Each row is a point. Any point is a mix of the corners, with weights that add up to 1. It lies inside the corners' shape when no weight is negative. Is each point inside? If not, which corners have a negative weight?

Corners:
(1): [11  1 31]
(2): [-3 41 -1]
(3): [ 30 -49 -59]
(4): [-27  25  60]
Points:
[ 18 -32 -41] => outside (1)
[ 20 -14 -30] => outside (4)
[ 23 -32 -38] => inside
[-2 35  0] => inside
[ 5  7 28] => inside

Corners:
(1): [-51 -22  39   3   5 -46 -34  19  -6]
(2): [ 15 -23 -18 -16  32 -29  21  15 -18]
(3): [ 28  40  24  38  26  23  30 -11   6]
(4): [ 19   9 -60  -6 -42  29  15  45  -6]
(5): [-22  36 -18 -25 -27  19  11  51 -30]
(6): [-10  -8  18 -12  17 -12  41  40  27]
(7): [  5  30 -53  53  19 -23  40 -46 -15]
(8): [-35  36 -49   0   6  16 -16 -25  22]
(9): [-25 -22  -4  -8 -21  30  18  40 -12]
(10): [ 15  19  17 -13  13 -24  25 -57  25]
Points:
[  2  27   7 -10  22  11  22 -20  16] => outside (1, 4, 7)
[-34  14   1  20 -16  15 -12  17 -12] => outside (2, 6, 10)
[-1  5 -1  1  6  5 19  5  0] => inside
[ -8   0 -18  11  14 -15   2  13   2] => outside (5, 9, 10)
[ -2  30 -25   0 -25  47  35  18  -1] => outside (1, 2)
[  2   1 -32  12  -4   6  14  23  -2] => outside (5, 10)

Corners:
(1): [ 13 -18 -35   7   1  23  29  15  -3 -15 -25  -2   1  -3 -10 -44   8   4]
(2): [-19  16  -8   5   6  -6  -2   9 -12 -20   1   6  -7  60 -18 -19  -6  -9]
(3): [ -9  18   5  12  11 -11 -13  -1  -6   7  -7  -5 -11   5 -24  10  13 -16]
(4): [ -1  23 -19 -13  -9  42 -18   3 -24   3  28 -12  17   7 -23   3  12  14]
(5): [ 11  21  -5   0  -2 -19 -10   8   1 -14  -7  19   1  -8  12  -2 -12   9]
(6): [-17   0   6  12   8 -25 -14  26  29  -8   9 -11  -4   9 -12   7  -5  -6]
(7): [-26  11 -28   1  17 -27 -16  10  17 -16   0 -24   3   7 -20  15  -3  23]
(8): [ -4  -4   7  26  -1  -4  -8 -22   8  11  15  -8   0  -3 -13  16  -3  12]
(9): [ 13 -17   5  -1 -24 -19  -5  13  12 -17  -3   7   2   4 -11   7   3  13]
(10): [  1  -7   7  -6   1  27  19  11 -20 -19 -10  13  -2  -2  -4   6 -21  -8]
(11): [  3 -15   8  23   6  13  27  18  -9  -2 -17   9   9  -6 -18 -11  14   3]
(12): [-15   8   4  18   3 -11  40  -3 -15 -11  -9 -15   7 -10  16  12   0 -10]
(13): [-36   9 -10   2  -4 -10  35   5  -4  53 -14   7 -11 -19 -16  24  11 -12]
(14): [ 14  16   4   2 -44  15  -1  10 -11  25  -9   8  11  -8 -29  19 -25   7]
(15): [ 12  16   4   5 -34   6 -13  15  -7 -13  -3  18 -16   9  11  19  -9  10]
(16): [ -1 -10 -27   5  16 -21  -6  20 -14 -10  -9 -17  -4   4   8  -5 -17  10]
(17): [ 11   6   9  -2 -11  -2  23  10  -5 -13  14 -25 -10   1 -17  11 -25  25]
(18): [ -5 -11   7  -6  -3  -2  -3  17   5 -13 -17  -4   0  -6  -1 -27   0  10]
(19): [  8   3   5  -5  18  -8 -13 -12  -6  13 -18   8   9  27  22  22  -2   8]
Points:
[ 4  6 -2  8 -2 -1 -3  4 -4 -7  0 -2  2 11 -9  9 -8  7] => outside (13, 18)
[ -5   6  -5   5  -1  -4   0   9  -7  -5  -4   0  -2  16 -10  -1  -7   2] => inside
[-4  1 -5  5 -1 -2  8  9 -3 -3 -6 -1  1  3 -4  4 -4  6] => outside (3)
[-16  13  -1   6 -14  16  10   2  -5   4   8  -8  -5  -5 -22   7  -4  -1] => outside (5, 9, 11, 16, 19)
[ -7   3  -7   3  -3  -3   2  12  -1  -1  -4  -1  -3   1 -13   1  -3   5] => outside (12, 19)
[-13  20  -4   5  -1  -4   8  -3 -18  19  -3   4  -2   6  -5  27  -6   0] => outside (1, 6, 9, 18)

Corners:
(1): [ -2  32   4   6  31  22  -3 -17 -43   3  -1  14  -3  12 -19 -20  49   9
   1 -22]
(2): [-22  15  -1   8 -31  -7 -12  27  21   4   9  13   4  20  -1 -16 -11  -4
 -26 -14]
(3): [  3   0  -8 -27   1  -9   8 -45   7 -11  39 -19  -3  -2   4  -1 -13  18
 -15 -40]
(4): [ 60   6  -8   1  -5  -8  -5 -40  28  -9 -11  13 -60  -8  27  35  -1  -2
  13 -16]
(5): [ -5  32 -12   8  -4   5   4 -12  -1   7   2  12  29  -1  -7   7  33  -1
 -19  12]
(6): [ 24  53   4  28   5 -22 -16  10   9  22 -37   9   9   9  13   1  25  -4
  13 -15]
(7): [ -9   4   3  14  44  10  17  26   1  -6 -10   5  26   3 -17 -13  23  -7
 -34 -17]
(8): [  6  22   2  -7   0 -26   3  29  20  38   4   2   9  21  22  13  31  -7
  12  23]
(9): [ 21   7  13  12 -19 -20  -7 -49   4  -8  26 -43  -4  11 -10  -1 -14 -30
   7  -6]
(10): [-12  15 -19  -7  26   0 -18  12  -2   9   4  39  14   4   3  -4   3  -8
   3  11]
(11): [ 20 -24  12   2 -22 -30  -1  47  25 -32  21  -6  11   9  25 -10  18  15
 -19 -22]
(12): [ 13  20  10   4   2 -18 -12 -16  41  -7  36  23  -5 -23 -24  -4  -2   4
  -9 -17]
(13): [ 14  14  25  -1   0  21   4   5 -15  10 -19   7  -2   7   7   4  20   1
  17  -7]
(14): [ -7   7 -26 -34  10  -8 -24  18  -3 -13  28 -17   2 -15 -16  10  -8   7
 -23   3]
(15): [ 28 -26   9  11 -22 -35 -28 -37   1  20 -23 -33 -24   1  -6  12 -10 -10
  -3  -6]
(16): [  6 -16  12 -23  -7 -33  15   3   6 -14  23 -12 -20 -14   5 -24 -21  10
 -19   1]
(17): [ 16  20  15   1 -23  -5  -5 -35 -33  17  -4  10 -29  -7  -9  17  -4 -24
   4 -20]
(18): [ 55  38  14 -12  13   7  24  -7  -6   8  13  35   8  31  22   5  33  26
 -17  -4]
(19): [ -8  25 -15  15  14   0 -29  32  10  11  24   4  -7 -20   9 -20 -24   6
 -17 -23]
(20): [-12 -26  -1 -12  19 -17 -39  13  22   3  -9 -44  11  -9  26 -29 -12 -32
 -47   3]
(21): [ 42   4 -31 -28  -2  17  10  -5 -21   4  -7   5 -15   3  12 -26  18   8
   1 -37]
Points:
[ 15  30   6   6  -8 -27 -15 -28  10  14  11  -9 -21  -3   2   7  -4  -4
  -7  -3] => outside (7, 10, 11, 13, 21)
[  5   2   8   3   3 -13 -12   0   5  -5   4  -7  -8   3   7  -4  -8  -4
 -15 -15] => outside (5, 8, 12, 21)
[  4  -3   3   6  -5 -16 -13   3  14  -8   4 -18  -7  -8  -7 -13  -4  -6
 -17 -13] => outside (3, 8, 10, 17, 18)
[ 13  10  -1   1  10  -6  -2   3   8   0   3   4   1   3   4  -3  11   1
 -11  -9] => outside (17)
[-11 -11   2 -11   4 -17 -11  14   6   4  -4  -5   1  -3  -4 -13   3  -3
 -12 -13] => outside (4, 5, 9, 18, 19)
[  5   8   0  -5   7  -5  -9   3   3   3   5   2   0   0   6  -7   2  -3
 -10  -6] => inside
[  1  13   9   2  11  -9 -10  -1  -6   5  10  -3   9  -2  -4  -3  10  -5
 -12  -4] => outside (2, 4, 21)
[  9  12  -3  -6   0  -9  -2   3   9   0  10   1   0   1   6  -3   2  -1
 -10 -11] => outside (1, 15)
[  6   7   2  -3   2  -6  -3   6   0   1  12   0   5   4   3  -8   9   2
 -15  -9] => outside (4, 6)

Corners:
(1): [ 16  20  -6 -15  18 -15   9  28 -12 -11 -23 -22  17   5 -21   2  -7  -2
 -15  10]
(2): [-40   5  13 -19 -12  15  15   7  40 -15   9  23 -20   9 -32  21  57 -45
 -20   3]
(3): [ 29 -22 -17 -12  16 -30  19  38   9  19  13  50   6  -8  10 -32 -31  -9
 -24 -47]
(4): [  0   7  23 -27  22  11   5   7 -16 -45 -22 -28  -9   6  16  39  -4  -9
   6  11]
(5): [ 37 -20 -18  -3   8 -13  15   7   7   9  15  -4 -19   8 -23  -9   7  -5
  -3  16]
(6): [ 13 -11 -26 -19 -15 -38  21   7   8 -14 -28  24   7   9   9   1  12 -12
 -23 -11]
(7): [  2  25  -1  19 -13   6  19  -4  -6  18  13 -44 -19  15   5  12  -7  42
  28  15]
(8): [  1 -12  32 -30   6 -11  11  29   9 -31 -29  11  15  21  15 -12  38 -16
   4 -12]
(9): [-14  20   4  31  -3  26  14  23   6  22  20 -10  -2 -31   0  22  24  -5
 -21 -11]
(10): [-17   8  15   0 -24  22   0  20  10  10  -8 -21  21  12   9  10   0 -18
   8 -17]
(11): [ 52 -45 -13  -8  25  -7   6  36  18  18 -18  41  12 -12   7 -29 -19  33
   2   0]
(12): [  7  45 -27 -16 -28  27  39 -11 -25  -7  15 -53  18   4 -38  45   3 -22
  32   3]
(13): [ 29   4   5  -7 -11   2  10   0 -28 -39 -14 -24  32   4   7 -14 -60  13
   8 -13]
(14): [ 32  17  11   0 -27   2 -16  28  11  12  -2 -11   1   3 -26 -38  -3  -3
 -25 -36]
(15): [ -3 -15 -59  14  -1  25  39   8  -7   6 -15 -18   4  11 -30   1  29 -13
   4  -8]
(16): [ 38  53  19  10 -17  14  23  -2  31   6   6 -21  18  -2 -28  -8  -7  -8
 -17 -19]
(17): [ 28  -4  -9  -8 -11  13   4   2   7  45  30 -11 -13  29 -23 -25  25  12
 -33 -12]
(18): [-41  13  51   0  27 -11  -7 -31 -33 -34 -13   2 -24 -15  41  -6  -3  19
  53  19]
(19): [-11 -20  32 -11   1 -16  -9   5   6  24   0   1   4 -21 -10   7  -1  14
   9 -21]
(20): [ 15  11 -14  12  -5 -30   8  26 -20 -17 -11  40  24  16  12   2 -34  -7
 -15 -40]
(21): [ 20   0  19  12  -5  -9  28  -9 -11  17  -4  16 -22   3  -9 -27 -11   8
   5  -3]
Points:
[  5  20  10  -1  -8   8   6  -8  -3  -4   9 -26 -11  -3 -10  23   1  14
   9   8] => outside (1, 3, 8, 10, 15, 21)
[ 13  -5   8 -14   1 -11   7  17  -2  -2  -7  13   7   4   7 -10 -13   4
   0 -15] => outside (5, 9, 15, 16)
[ 11  -2  -3   4  -1   2  15  13 -15  -1  -1  -4   7  -5   8   0 -22   6
  19 -16] => outside (1, 2, 6, 16, 17)
[ 6  7 -5 -2 -4  2 15  8  0  1  3 -2  0  2 -9  4 -1 -5 -3 -8] => outside (8)
[  2  16  22  -5  -6   0   1   4  -3  -6  -7  -3   8  -5   2   4  -8  -2
  -2 -10] => outside (3, 5, 7, 8, 15)
[  3  10   6  -9  -8  -6  11   8  -4  -8  -8  -3   5  10  -3  -1  -2  -5
   1 -14] => outside (5, 9, 11)
[ 27  -4  -8  -2 -10   8  15   8   1  11  -3 -22   4   7 -14  -3   4   5
  -3  -6] => outside (1, 2, 3, 18, 20)
[  6  15  23  -1  -6  -3   1   7   0  -5  -7  -2   4   3   6  -7  -7   7
  -3 -11] => outside (3, 5, 12, 15)

Corners:
(1): [ -1  17   6  -4   8  16  17   8 -25 -11   8 -10   4  -9   6  11  13   9
   0  -3]
(2): [-10   9   9  -6  -6 -21   1  -9 -17 -12   5  -2   2  -3   3  -7  -1  11
   8   7]
(3): [  5  -5 -27   9   4   1  13  28 -14   4  -7  -8   4   3  15   9  -4 -27
  15   5]
(4): [-30  17   3 -21   8   3  17 -12 -12  -2   6  28   5   8  14 -24  -8 -33
   8 -18]
(5): [ 10   1   7  26  -5 -27 -23  41   1   0   4  -7  -3   0   4 -14 -13 -10
 -10  -5]
(6): [-21 -10   4 -14   0  12  -7  17  24   9  -7   9  -2   3   6   2  -7 -53
   9   0]
(7): [-13   0  -2 -16   3   0   3 -12  14  27  -1  -3   3  -2   1 -12 -10   4
  -4 -10]
(8): [ -1   6   8  14   5   1   8 -10   6  -4 -13  -3  -4   4   3   2 -18  12
   5 -12]
(9): [  4  -5   9  -7   5   8  17  12 -11 -16   8 -13 -21   7  10   7   3   4
 -22   0]
(10): [ -6 -14   3  -8 -12   8  13 -16  16  11  -1  46   9   5 -18 -13 -17 -10
  17 -16]
(11): [ 11  25  15 -11  -8 -60  -1  -5 -20 -16 -18  33   7   6  -3  14  -2  -3
 -31  -2]
(12): [-14  11  14 -14 -11 -26   6 -12 -12   0 -15  -9  13   5 -31   0  -6   9
 -22 -16]
(13): [-15   9 -29  11  -3  -5  17 -14 -20 -10   8   9   9  -7   1  26  -8  20
   7  -2]
(14): [ -3 -19   9  -9   0  -2  -9  13 -11   3   2   0   2   7 -17  18  -2  20
  -8  -5]
(15): [  4 -15 -12 -21   0 -16   4   1  29  -2   5  -2  -7   7   9 -21  19  -4
   0  -2]
(16): [ 12 -10  -8  14   2  -3  -9  -2 -21   1   6   4   0   2   8  -8  18   6
   3  11]
(17): [ -1  -7  -7  -6 -45   8  23  -5 -18  -3   9  15  -7  26  14  -8  -2   7
  19 -25]
(18): [ 17   4 -28  -9  23   1 -36 -10   0  -5   2   9   4 -35   3 -20  -2 -24
  -1 -13]
(19): [ -2  14 -24  14 -11  17  14 -11   5  -3   2  24 -12  19   9 -12 -20   4
  19  -4]
(20): [  6  12   0  -7   6  11   4 -19 -13  -3  16  -4  11  16 -17   6 -16   3
 -10  -4]
(21): [  1  -7  11  -7  -5   4   8   7  -6 -12  -5  -6   6   2  12  -7   1   6
 -16   5]
Points:
[ -3  -2   0  -6  -2  -2   0   3   0   2  -1   7   0   4  -1  -4  -5 -10
   2  -6] => outside (13, 21)
[ -4   2  -7  -8   7   3   7  -7   3   1   1   8   2   0   5  -4  -3 -10
   4   0] => outside (5, 12, 14, 17)
[ -2   3   0  -2  -7  -2   8  -2 -10  -3   1   9   1   6   1   1  -7   0
   0  -8] => outside (15)
[-6  2 -1  1  1 12  2 -5 -6  0  5  5  0  2  1 -6 -8  0  1 -9] => outside (2, 3, 11, 15)
[  5  17  -8  10  -2   2   9  -2 -26 -13   1   0  -1   5   7   1  -6   3
  -7  -8] => outside (2, 6, 7, 10, 14, 15)
[-5 -1 -7 -3 -1  8  6  1  1  1  2  8  3  1  5 -6 -8 -9 12 -7] => outside (9, 11, 12, 16)

Corners:
(1): [ 26   2 -55  -2 -14  17  -4  -5  13 -11  -6  26   4  23  -7 -14  24  -5
  22 -16]
(2): [  4  29  -3 -26   5   0 -16  10 -50 -16   5 -14 -23 -42 -22  21  16  28
  -8 -15]
(3): [ -6 -23  22  21  -8 -20  18  28 -23  35  36 -15 -16  18 -35 -15 -12  -7
   5   6]
(4): [ -3 -22 -26   7  18  13  30 -27   4  12 -21  17 -11  25   9   8 -24 -29
  16   5]
(5): [-10 -46 -19  13 -11  16 -13 -22  33   2 -12  29  10   3  27   2  -3  -6
  15  10]
(6): [-13 -20  13   9   2   9   7  51   5  30   8  -5 -41  22   8 -32   3 -12
 -24  24]
(7): [  0 -17 -24  -2   8  -1 -19  -3  13 -30 -21   4   7  14  -3  13 -25  -4
  21   5]
(8): [ 10  19  37  12  -3 -31  14  31 -17   6  20 -13 -56   0 -38  17  -6 -17
 -20  -7]
(9): [ 24  60  33  -7   7   5  -6  23 -44 -23 -11 -16   1 -13 -26  32   3  30
 -19  -8]
(10): [ -1  13  -6  -1 -28  -3  24  11 -21  -2   9 -26 -17  -6 -17   2   0  -7
 -20  19]
(11): [-19   9 -42  -2  20  10 -15   3  -1 -37   1   7  20  -1  22 -12 -42 -27
   5 -24]
(12): [-10 -28 -34   3  -9  37  28   5  27 -11  -9   2  -9   6   7 -13 -17 -16
  54  42]
(13): [  8  21   5 -51   4   8 -30  18 -27  -7  10   2  -4  -2  12  16 -17  -6
  -7 -38]
(14): [-37  27 -20 -25   9 -20 -10  21  -4 -16   2   2  15  19  18  26 -30   7
 -10 -39]
(15): [  1  -4 -31  24 -46 -11  -2  -6   4 -15 -33   8   3  28   6 -23 -24 -25
  36  23]
(16): [  6   2  11  18  12  -9  11   2  -5  31  24 -36 -16 -18 -13 -23  18 -23
 -15   1]
(17): [ 40  13  -1  -1  -7 -27  14  37 -34  33 -18  -5 -29  -9 -23  12 -19  12
 -27  24]
(18): [-23  24 -15 -17   9  23 -50   5  -5 -24  20   8   4   6  16  40 -25   7
  15 -20]
(19): [ 15 -15 -30  -1  15  14  -3  -7  -1 -36 -11  15  -7  19  31  14 -21  27
  25 -12]
(20): [ 10  40  12  -1 -11  -9   9  27 -14  11 -23 -26  -9  -6 -41  -1 -10  32
 -22 -17]
(21): [ 14  -9  -2 -16  10  21  19 -21  21  -1 -15  16  -4  11  -2 -41 -27 -19
  35  38]
Points:
[  3  13 -16 -10  -1   7 -10   7  -9 -13  -6  -2  -2  -5   1   3  -8   7
   5  -2] => outside (3, 4, 8)
[  7  -2  -5   5 -10  -5   7  14 -10   6  -7  -4 -14   5  -8   1  -4   1
  -2   4] => outside (11, 18, 21)
[  1  -4 -14  -1  -2   5  -1   8   0  -2  -2   2  -3  12   1  -4 -13  -5
   8   1] => outside (2, 8)
[ 11  -3  10  -4  10   2  10  13 -16   7   5 -11 -27  -1 -13   8 -12  -3
   1  17] => outside (1, 5, 11, 14, 15, 20)
[ -3   0 -10  -5   3   3 -12   8   0 -10   2   7  -5   5   7   5 -13  -2
   9  -5] => outside (4, 10, 20)
[  4  -6 -20  -4   4  16  -3  -6   5 -19  -6   7  -6   6   7  -3 -11  -9
  19   5] => outside (3, 14, 17, 20)
[ -2 -13 -16   0   4   5   5   2   9  -3  -6   7 -10  15   3 -11 -12 -12
  15  -4] => outside (9, 10, 17, 18)
